Every row gives one point. To make a cloud, some directions were put in groups of two or more. Within a group, all points are equally far from the middle, so they leave a hole (a ring in 2 directions, a hollow ball in 3). The other directions are filled evenly. Then the cloud was stretched, turned, moved and blurred a little. Count the holes, and give their numbers of directions, smallest first.
In the rows, zero is written as 128.

Cloud (14 x 2)
[[ 98 147]
 [147 111]
 [128  80]
 [108 156]
 [106 163]
 [164  93]
 [175  94]
 [ 81 121]
 [141 146]
 [180  96]
 [ 98  86]
 [114  66]
 [ 91 143]
 [139 162]]
Holes: 0

Cloud (13 x 2)
[[136 147]
 [143  50]
 [127  96]
 [ 95 167]
 [130 131]
 [107  82]
 [160 154]
 [132  94]
 [142 101]
 [135 191]
 [137 124]
 [138  81]
 [134  67]]
Holes: 0

Cloud (19 x 3)
[[166 151 128]
 [ 80 158 155]
 [173 129  90]
 [157  88 119]
 [160  90 120]
 [155  79 133]
 [ 79 135 140]
 [185 144  88]
 [169 143 127]
 [ 97  64 137]
 [170 133 124]
 [171 168 122]
 [102  91 128]
 [ 80 156 145]
 [ 91 162 162]
 [172 177 120]
 [ 76 147 162]
 [ 82 140 136]
 [119 142 166]]
Holes: 1 (2)

Cloud (20 x 3)
[[125  67 141]
 [143  58 160]
 [159 126  82]
 [101 109 145]
 [135  66 115]
 [165  34 133]
 [166  96 109]
 [181  97 137]
 [133 175 108]
 [ 87  99  92]
 [128 114 123]
 [180 104 114]
 [150 126 134]
 [145 110 141]
 [165  62 122]
 [120  90 108]
 [161 133 143]
 [115 125 118]
 [152  67 123]
 [170 117 117]]
Holes: 0

Cloud (27 x 4)
[[154 169 144 133]
 [ 93  73 115 105]
 [ 77 130 171 148]
 [195  90  85 121]
 [162  77 118  98]
 [115 102  92  79]
 [179 118 148  85]
 [ 98 146 181 106]
 [111 114  75 121]
 [ 91 100 178 126]
 [100  98 125 146]
 [143 150 151 158]
 [121 126  82  92]
 [206 127  81 130]
 [ 94 140 169 151]
 [121 111 189 119]
 [107 152  95 122]
 [190 124  84 101]
 [132 145  91 104]
 [142 102 184 123]
 [100  90 150 139]
 [135 104 150  83]
 [158  85 147 142]
 [ 81 137 181  99]
 [ 80 153 175 138]
 [116  88  99 132]
 [179 149 101 107]]
Holes: 1 (3)

Cloud (29 x 4)
[[136 125 176  71]
 [162 150 122 163]
 [ 87  75 158 106]
 [115 102 143 129]
 [144 171 140  75]
 [114 182 137  58]
 [145 135 117 105]
 [129 108 143 103]
 [146 115 149  82]
 [ 93 153 123  91]
 [ 98 176 139 120]
 [ 73 173 136 102]
 [172 121 160 133]
 [160 187 100 115]
 [110 125 126 124]
 [123 123 100 155]
 [130  99  78 125]
 [171  72  97  99]
 [123 151 121 181]
 [158 166 142  84]
 [149 119  78 152]
 [119 185 134  83]
 [209 102 143 118]
 [171 116 104 121]
 [132 104 178 177]
 [178  98  84 104]
 [133  87 122  97]
 [139  64 130  82]
 [116  61 151  94]]
Holes: 0

Cloud (55 x 6)
[[195 124 123 156 117  87]
 [ 95  74 134 122 125 176]
 [116 116 181 160  94 168]
 [113 104 128  66  92 116]
 [144 158 159 168 198 186]
 [129 130 118  50 155 177]
 [ 92  78 131  98 105 113]
 [154 120  87 180 133 132]
 [ 95  53 131 179  79 163]
 [144 105 150 105 111 121]
 [105 132 123 115 135 189]
 [142 148 140 118 137  92]
 [141  91 111  93  71 107]
 [120 132 108  96 106 163]
 [110 108 125 145 158 212]
 [161 132 179 134 106 119]
 [131 125 146 155 189 135]
 [117 182 144 151 170 123]
 [146 101 187 156 157 131]
 [127 151 135  88 128 109]
 [132 130 125 162 111  57]
 [113 163 146 142 183 161]
 [124 154 174 101 191 135]
 [144 106 154 177 116  73]
 [183 165 124 135 130 160]
 [123 144 136 114 165 198]
 [134 156 127 175 140 149]
 [144  97 124  87 159 215]
 [ 86 126 160 152 165 141]
 [125 103 161 116 139 183]
 [113  82 130 157  62 162]
 [140 138 130 117  86 174]
 [139 134 128 157 183 135]
 [201  92  94 120  73 136]
 [131 106  95  65 143 136]
 [143 154 115  57 147 139]
 [112 135 184 108 174 123]
 [156 140 134  81 127  83]
 [161 118 152 112  96 164]
 [ 73 102 190 103 139 170]
 [200 162 123 125 139 177]
 [163 161 124 184 126 127]
 [135  93 151 171  84 126]
 [123  89 105 200 141 171]
 [137 120 182 159 164 137]
 [105 112 159 151  79 137]
 [136 132 193 172 113 130]
 [113 130 167 169 170 136]
 [142 117 152  77 123  88]
 [145 127 141 189 111 103]
 [154 111 111 143 126 111]
 [157 125 185 150 128 145]
 [104  91 124  61 111 149]
 [111 101 163  64 152 205]
 [170 145 128 155 109 132]]
Holes: 0

Cloud (53 x 6)
[[142  68 144 147 146 132]
 [118  85 100 119 134 162]
 [155 103  99 160 128  83]
 [121 126 197 148 150  46]
 [133 142  76 163 132 117]
 [103 123 182 106 121 112]
 [146 118 145 196 120 156]
 [146 135 107 128  88 141]
 [131 126  86 157 159  92]
 [116 130  84 128  94  97]
 [145  83 149 104 129 124]
 [ 76 114 125 125 127 140]
 [168  62 111 145 161 139]
 [171 141  65 133 132 143]
 [ 77  99  73 151 144 114]
 [159 142  76  84  91 142]
 [179 135 194 136 113 112]
 [152 121 103  63 111 161]
 [129 181  96 172 101 177]
 [104 158 112 160 110 105]
 [130  98 208 129 135 100]
 [128  87 112 170 117 167]
 [149 130 132  67 174 116]
 [119  82  54 118 117  74]
 [ 49 132 127 151 108 120]
 [123 155  71 173 122 140]
 [159  87 157 109 196  71]
 [120 110 111  41 130 123]
 [152 150 106 138 100 140]
 [119  75 124 139 172 116]
 [151 125 128 143 127 169]
 [115  90 138 145 148  50]
 [144 123 170  93 118 135]
 [120 102 145 176  76 138]
 [ 76 120  40 138  97 121]
 [ 91 156  92 136  69 119]
 [ 98 120 146 148  63 165]
 [132  95 100 193 109 109]
 [113 106 100 111 148 162]
 [ 98 104 127 142  71  61]
 [102 156  85 163  75 150]
 [118 109 108  95 164 109]
 [146  93 136 198 112 132]
 [152  82 106  90 196  90]
 [100 136  93  90 108  83]
 [165 107 165 125 156 132]
 [165 149 160  84 133 150]
 [163 126 114 135 108 104]
 [118 175  82 168 101 157]
 [143 152 124 113  99 174]
 [105  98  69 108 115  75]
 [ 78 143 134 123 131 127]
 [ 99 124  36 110 131 114]]
Holes: 1 (2)

Cloud (54 x 6)
[[ 67 178  98 168 149 101]
 [130 193  99 179 128 168]
 [121 100 163 107 104 185]
 [101 134 153 175  90 164]
 [134 159 131 159  81 163]
 [ 94 186  95 103 152 175]
 [ 95 130 119 130 126  60]
 [174 139 159 139 115 115]
 [ 71 176 116 188 139 110]
 [158 136 135 121 108  88]
 [ 96 168 135 179  95 137]
 [132  85 142  74 129 144]
 [142 141 140 159  78 177]
 [104 130 123 207 116 104]
 [133 112 179 160  77 104]
 [122  66 132  71 103 131]
 [112 136 156 140  82 103]
 [123 103 145  70 127 152]
 [166 189 153 112 118 160]
 [142  55 123 119  81 134]
 [135 111 195 141  82 123]
 [115  99 155  78 116 120]
 [113 161 153 154  80 150]
 [134 141  85 179 150 116]
 [116 146  70 143 111 129]
 [131 173  77 138 162  92]
 [135 161 175 105 113 131]
 [102 212  87 125 167 146]
 [130 149 121 125  80 143]
 [ 74  98 143 163 102  90]
 [ 81 153 114 149 174 115]
 [121 135 132 185  93  94]
 [126 113  83 108  99 173]
 [143 116 166 156 133 108]
 [115 139 149  96 143 104]
 [106 194  84 157 123 144]
 [ 83 114 143 123 100 166]
 [ 97 152  59 140 135 103]
 [ 89  68 151 145 103  82]
 [135 151 129  99  85 154]
 [144 190 153 141 142 117]
 [131 151 135 165 153 155]
 [107 149 137 142 136  62]
 [104  59 146 119 120  80]
 [ 78 161  82 125 175 139]
 [116 129 132 118 154 171]
 [153 192 135  93 131 160]
 [155 191 106 149 140 183]
 [ 89  98 157 118  88 132]
 [ 96  73 130 120 136  70]
 [135  64 143 163  98  89]
 [118 192 107 165 106 161]
 [117 129 113  69 105 175]
 [119 158  71  99 177 124]]
Holes: 2 (3, 3)

Cloud (88 x 8)
[[153  85 136 194  87 126 114 153]
 [129 179 145  96 147 157 116 160]
 [152 121  90 117 176 126 145 173]
 [130 189  83 147 120 141 151 102]
 [160 189 137 124 160 121 145  68]
 [111  82 131 103 121 110 118 186]
 [ 99 153 101 146 109 166 127 192]
 [111 168 127  93 188 106 157 165]
 [127 136 122 174 137  69 129 182]
 [120 105 172 110 175 134 115 189]
 [121 134 181 141  98 126 126 133]
 [158  72 122 151 121  88 156 162]
 [121 142 142 122 192  98 144 159]
 [ 76 132 119  72 147 162 172 170]
 [153 186 110 138 164 140 113  52]
 [131 184 118 148 110 188 136 161]
 [ 86 184 133 142 128 190 102 118]
 [108 140 151 177 132 135 166  88]
 [122 136 133 134 155 205 115 153]
 [136  88 157 144 102 185 130 118]
 [116 184 139 138 164 104 164 152]
 [136 135 131 173 155 188  73 144]
 [ 95 113 155  96 108 128 157  81]
 [107 173 138 145 160  87 154  84]
 [132 111 142 136 125  97 103 133]
 [162 156 148 128  91 104 183  83]
 [130 111 186 152 124 124 159 126]
 [168 128 146 172 164 130  98 203]
 [103 150 144 159 135 152 170 153]
 [100  70 169  91 131 132 149 155]
 [131 162 147 107 115 178 137 176]
 [143 157 156 105  77 149 155 136]
 [110 122 157 110 163 158 115 206]
 [111 154 125 150 111 174 154 101]
 [123  50 167 169 114  96 125 185]
 [ 92 127 156 128 206 119 130 177]
 [153 190 122  69 165 168 152 129]
 [ 86 171 102 126  99 150 172 170]
 [ 85 171 142 106 153  99 180 102]
 [143 131  89 101 152  79 186 159]
 [106 111 192 161 136 128 109 175]
 [117 106 137  48 173  97 143 239]
 [ 97 104 154 213  95 149 146 125]
 [115 118 104 137 105 169 121 152]
 [158 194 106 124 126 133 107 182]
 [140 171 112  84 182 106 148 118]
 [119 182 167 151 135 146  98 150]
 [158 167 135 143 107 142 189 143]
 [ 70 161 101 138 144 170 141 136]
 [146 129 127 104  72 117 182 111]
 [ 87  94 130 121  91 118 131 115]
 [ 96 152 150  74 119  84 200 174]
 [115 110 159  99 104 130 159  90]
 [127 150 129 150  76 180 110 140]
 [ 95 128 136  86 127 144 186 194]
 [101 162 118  99 114 194 109 113]
 [177 108 138 170  93 106 112 137]
 [ 96  81 151  76 122  84 183 154]
 [125 135 141 178 188 121 145 128]
 [ 99 168 154 137 171 160 116 151]
 [101  92 169 168  94 146 129 196]
 [189 162 119  94 166 106 153 129]
 [142 121 141  94 140 127 113 217]
 [172 108 161 138 170  94 130 168]
 [ 95 123 176 120 160 111 154 216]
 [ 93 119 156 136 126 132 184 204]
 [108 129 104 169 100 134 100 109]
 [112 125 122 161 133 182  82 148]
 [116  92 113  95  98 107 138 209]
 [157 153 109 168 142 119 159 133]
 [121  95 162 136 144  66 151 129]
 [119 174  99 136 169 129 153 162]
 [141 169 114  98 111 167 179 107]
 [132 158 118 121 107 133 192 122]
 [153  93 115 160 105 172 111 156]
 [131 178  79 131 121 159 128 131]
 [169 144 103 184  86 135 155 143]
 [159  88 128 181 150 116 107 113]
 [149 183 106 153 139  85 162 154]
 [126 116 121 180 157  82 166 161]
 [111 192 119  54 123 168 157 153]
 [ 99 182 129 135 139 187  90 124]
 [141  97 107 176 140 112 122 201]
 [165  72 142 107 104 110 189 150]
 [126 172 132 115 157 158 163 109]
 [119 107 137 117 143 157  91 186]
 [174 130 119 128 166  86 163 173]
 [138 117 173 151 161 111 169 128]]
Holes: 1 (4)

Cloud (74 x 8)
[[127  98 112 139 106 193 103 155]
 [113  99 169 157 162 186  89 115]
 [124 164  82 114 109 146 122 191]
 [126  53 149 144 102 159  94 105]
 [165 155 132 169 116 130  79 116]
 [135 121  98  79 121 170 146  97]
 [138 125  91  80 134 162 127 169]
 [151 121 100 162 129 112 151 112]
 [117 102 119  92 141 121 123 147]
 [168  84 150 104 141 142 134 176]
 [148  61  74 148 103 121  94 136]
 [112 138 108 146 195 167  82 154]
 [147 120 164 102 111 111 149 154]
 [104 106  96 103 121 104 157 139]
 [ 59 103 149  95 113 128 114 145]
 [189  74 178 142 145 147 129 133]
 [169 162 150 132  85 163  79 127]
 [151 103 113 116 100 112 100 104]
 [115  84 124 141 113 139  77  99]
 [163 130 122 157 111  92  71  96]
 [143 149 175  86  97 136 126  84]
 [143 146 122 145  93  67  96 126]
 [111  46 122 110 131 173 103  68]
 [105 171 155 158 132 113 114 139]
 [158 120 126  88  95 137 121 175]
 [ 86  85 116  84 100 176 135  75]
 [174 107 155 150 105 150  29 134]
 [205 126 159 112  75 101 102 123]
 [199  61 128 169 136 164 110 127]
 [130 104 118 118  83 203  93 147]
 [112  97 146 104  98 144 112 176]
 [131 137 153  58  93 114 153 114]
 [112 161 120 155  93 142 133  89]
 [142 106 167 158 111 187  74 124]
 [169 182 160 184 163 110 100 147]
 [166 149 143 187 141 123 111 123]
 [137  70 166 142 145 216  59 127]
 [196  46 136 133 102 141  95 138]
 [125  54 156 130 167 219  96 108]
 [132 103 178 137  99 135  88 117]
 [132 146 157 127  77 130  94 146]
 [140 134 129  82 146 156 152 137]
 [ 79 142 155 107  96 111  93 111]
 [112 191 145 114 145  86 133 104]
 [154 148 121 141 133 104  98 104]
 [142  80 165 171 138 122 124 143]
 [131  98 107 115 174 168  87 102]
 [111 151 161 164 176 110  89 130]
 [185  74 151 122  93 166  66 135]
 [132  79 105 150  92 112 146 174]
 [133 142 155 173 147  87 135 161]
 [ 70 136 104 117 112 124 123 143]
 [117 187 149 122 167 130 107 121]
 [139 111 106 112  79 126 156  77]
 [165  73 116 131  71 147  87 114]
 [109 135 158 111 122 199 121 126]
 [107 134 135 110 135 151 144 159]
 [150 138 157 130 165 174  79 142]
 [108  71 119 167 161 194  93 103]
 [130 220 134 109  99 115  70  98]
 [105 149 179 154  94  96 110 116]
 [156 143  97 171 141 131 117 138]
 [159  73 162 145  95 114  97 152]
 [112 177 109 166 102  87 136 176]
 [156   9 104 140  69 137 113  74]
 [123 101 139 112  91 103 135 145]
 [ 75  79 126 105 118 134  98 151]
 [ 94 212 106 116 125 117 102 121]
 [161 116 106  96  75 188 101 119]
 [151 211 147  93 128 110 104 176]
 [117 115 105 177 129 121  76  96]
 [112 127 118 104 164 116  58 139]
 [124 160 186 146  90  37 171 133]
 [ 71  97 133 140 138 159 149 144]]
Holes: 0

Cloud (91 x 9)
[[150 134 151 133 188 110 149  44 119]
 [159 114  89 155 139 166 100 131 113]
 [121 107 145  94 159 117 147  97 179]
 [152 105 158 110 161 113 101 129 121]
 [109  95 123 120 133 147 133 148 179]
 [145 187 120 135 112 177 126 141  79]
 [ 16 139 120 160 115 121 170 102 116]
 [109 104  96 143 131 174 158 171  78]
 [134 159 107 154 127 189 141 147  96]
 [ 67 121 136 150  96 107 119 126 136]
 [100 136 130 115 119 126 108  55 189]
 [ 85 135 150 112 135 120 101 112 134]
 [135 114 123 121 119 107 129  96 129]
 [137  85 151 108 171 110 136 138 173]
 [ 80 152 124  91  97  99  88  94 183]
 [181 118 112 146 137 143  96 131 158]
 [140 150 167 104 143 162  63 158 116]
 [145 130 146 120 147 119 175  65 114]
 [ 80 119  89 116  93 159 125 194 125]
 [ 87  94 123 103 180 126 197 105  96]
 [151 105 108  91 137  85 147 160 197]
 [199  99 143  95 129 126 128 129 118]
 [ 98 155 107 178  92  88 161 123 153]
 [ 97 109 135 122 142  97 139  63 195]
 [103 112 109  85 114 156 157 109 173]
 [162 163 128 154 156  89 106 170 142]
 [171 110 145 151 108 129 167 151 138]
 [148  79  98  70 126 119 123  92 178]
 [131 148 138 110 112 169 124 156 175]
 [152 110 114 126 183 140 108 147 141]
 [ 87  88 130 102 125 127 221  82 119]
 [176 135 120 158 205 114 145 132 117]
 [ 97 118 130 126 168 126  93 126 159]
 [115 158 130 189 173 133 141 131  91]
 [104  97 110  75 120 131 129 138 181]
 [177 148 118 145 175 113 141 107 161]
 [125 137  97 100 100 139  92 142 173]
 [156 171 131 171 112  97 171 140 150]
 [187  70 130  89 102 134 151 137 127]
 [156  98 113 110 201  70 137  98 200]
 [205  93 118 114 163  97 151  45 181]
 [107 119 108 191 126 141 176 150 133]
 [148  96 184  85 168 106 100  91 172]
 [125 108 123 106 172 160 155 159 144]
 [155 109 136 108 171  81  99 118 119]
 [ 77 168 122 114  78 102 107 132 160]
 [127 132  97 104 159 120 119 167 168]
 [111 119 146 147 156 162 136 120  70]
 [127 217 135 167 149 150 111 150  99]
 [148 138  56 183 150 129 124 140 127]
 [199  99 137 104 153 108 103  88 134]
 [ 64  87 106 107  81 124 133 117 145]
 [168 125 147 129 161 135 145 138  96]
 [141 219 128 170 113 147 122 107 164]
 [182 121 157 169 151 151 138 131 109]
 [103 152 149 119 129 129  65  65 163]
 [158 173 140 107 138 134  70  99 175]
 [120 200 123 176  77 120 109 160 169]
 [ 79 142 104 146 131 113 164 129 135]
 [ 82 120 110 150 100 157 114 128  91]
 [103 151  98 137 136 127 178 132 203]
 [199 161 114 120 178 170  55  75 109]
 [187 111 150 108 130 174  94 105 198]
 [ 95  77 124 104 142 151 119 112 135]
 [108  92 143 127 124 130 135 169 136]
 [106 124 109 136 132 101 201 164 176]
 [158 161 121 161 143  95 109 116 223]
 [147 148 159 132 102 163 161  95 154]
 [135  85 142 118 149 157 143  75 189]
 [106  64 122  85 134 111 122 121 182]
 [177 133 154 194 159 173 134 106 117]
 [192  63 130 111 112 112 112 110 213]
 [ 91 165 140 144 124 141 121  93 141]
 [104 149 136 126 183 151 119 119 170]
 [126 119 116 163  64 126 141 216 123]
 [ 80 129  95 114 152 100 125 152  95]
 [ 83 169 170 122 167 110 107  67 127]
 [141 138 113 189 166 127 155 139 149]
 [226 167 118 190 140 125 108 105 183]
 [ 91 167 149 102 129 119  55 110  95]
 [125 123 154 123  66 151  87 206 136]
 [198 108 145 105 124 101 106 155 165]
 [180 134 128 143 150 107 157  50 183]
 [117 174 124 179 136  92 140 169 174]
 [155 109 103 120 208 120 172  67 152]
 [192 132  98 125 188 122 164  28 189]
 [153 113 130  92  75 161 103 184 173]
 [ 81 143 131 167 131 150 112 124 100]
 [100 141 137 145 120 147 118 176  97]
 [125 149 143 137  95 177 137 129 133]
 [ 96 173 115 165 131 149 142  84 134]]
Holes: 0

Cloud (91 x 9)
[[168 150  87  73 126 124 178 136 137]
 [115 126 154  49 125 131 111 169 152]
 [125  91  75 138  76  67 118 111 109]
 [135 117 157 207 139 140 109 104 150]
 [182 157 159 140 109 141 176 113 126]
 [186 135 144 166 153 157 168 118 148]
 [172 117 129  90 127 193 118 168 192]
 [166  63 153 166 147 148 109 122 151]
 [154 135 138 136 132 123 169 147  84]
 [131  96  56 113  73 125 104 153 201]
 [132 120 132 116 137  87 195 109  84]
 [153 164  91 155 109 137 130  95 147]
 [139 101  92 155  51 119 158 112 165]
 [103  69  83 156 169 177  86 124 161]
 [117  87  83 183 150 140 109 172 203]
 [120 143 101 128 159 118 149 184 127]
 [165 159 149  67 129 166 151 177 188]
 [110 164 138  79 147 131 163 129 159]
 [115  85 122 117 110  73 188 141 130]
 [100 138 127 120 134 118 143 152 216]
 [141  92 169 113 116 109 166 156 127]
 [ 73 122 124 168 122  93 163 122 123]
 [181  70 138  96 152 133 115 134 154]
 [133 115  72 204  95 120 136 106 160]
 [119 151 107 105 118 147  92 117 168]
 [104  72 108 104  83 139  72 148 182]
 [171 150 130 135 101 146 150 176 168]
 [110 178  84 103  96 142 159 162 158]
 [136  90 106 136  81 103 131  89 186]
 [ 64 116 118 174 133 116 125 151 168]
 [153 115 136 119 136 198 109 116 199]
 [164 105 120 139 126 195 138  88 126]
 [111 181 139  94 100 143 124 161 146]
 [151  75 164  79 141 133 149 133 159]
 [143 136 137  73 174 175 147 119 160]
 [107 147 124 113 115 159 107 113 182]
 [179  89 119  96 115 138  80 148 148]
 [101 121  66 117 169 133  95 163 185]
 [120  85  66 208 120 123 119 135 162]
 [128 154 127 163 113 128 112 156 201]
 [134 140 143  89 136 162 147 108 185]
 [ 92  58 140 120 112 157 116 110 153]
 [ 98  57  63 172 146 152 142 115 176]
 [141 140  97  93 151 128 172  95  91]
 [142  80  81 202 113 112 136  76 154]
 [165  61 109 122  90  87 120 142 176]
 [ 91 125  58 114 124 152 128 141 119]
 [135 155 145 126  99  78 150 115  86]
 [121 127 110 158 171 183 169 146 187]
 [134 147 115 172 156 172 158 103  85]
 [108 131 130  86 177 114 156 134 138]
 [115  85 135  73 115 159  96 163 142]
 [184 130 131  80 145 131 151 180 184]
 [160 121 132 118 159 183 108 173 133]
 [106  89 103 117 101  66 104 146 188]
 [ 95 144 139 138 117 150 165 164 191]
 [107 142 169 164 130 144 173  98 108]
 [106 128  65 147 103 139 134 186 165]
 [116 154 136 183 135 160 114 114 103]
 [102 125 124  68 130 157  81 175 165]
 [118 139  65 107 148 116  93 164 161]
 [160 109 113  81 169 112 159 149 148]
 [134 108  99 150  85 153  79 163 195]
 [117 119 122  57 124  96 147 169 116]
 [ 87  70 124 139 122  72 143 127 131]
 [139 176 140 168 181 155 147 122 105]
 [128  76 114 104  78  58 154 122 158]
 [130  73  77 104  58 126 154 126 138]
 [ 84  33  87 156 113 107 112 129 158]
 [179 111 138 115 106 110 150 166 191]
 [146 157 143  88 100  76 177 145 101]
 [183  93 134 141 119 166 144 138 144]
 [130 127 138  98 106  94  86 180 153]
 [105 120 158 130 199 152 128 155 174]
 [117  91 139 137 162 136 114  69 109]
 [169  70 101 124  66 102 111 120 142]
 [ 84 116  76  82 122 116 120 180 195]
 [ 89 159 105 154 134 149 154 170 139]
 [ 83 163  90 143 112 129 179 125 127]
 [134 123 122 123 130 136 157  60  75]
 [183 120  75 125 122 138 155 123 125]
 [107  55  72 155  71 132 124 141 164]
 [ 95 131 123 119 118  70 134 112 132]
 [ 98  90  90 127 109 145 142  72 156]
 [136 166 180 110 113 137 117 163 151]
 [164 145  87 101  64 104 136 152 157]
 [114 116  62 144 156 158 158 157 146]
 [ 87 171  95 133 109 106 141 131 119]
 [ 74 117 109 161 107 147 114 143 118]
 [173 147 170 130 166 186 119 160 175]
 [132 120 117 172 106 170  94 155 141]]
Holes: 1 (9)
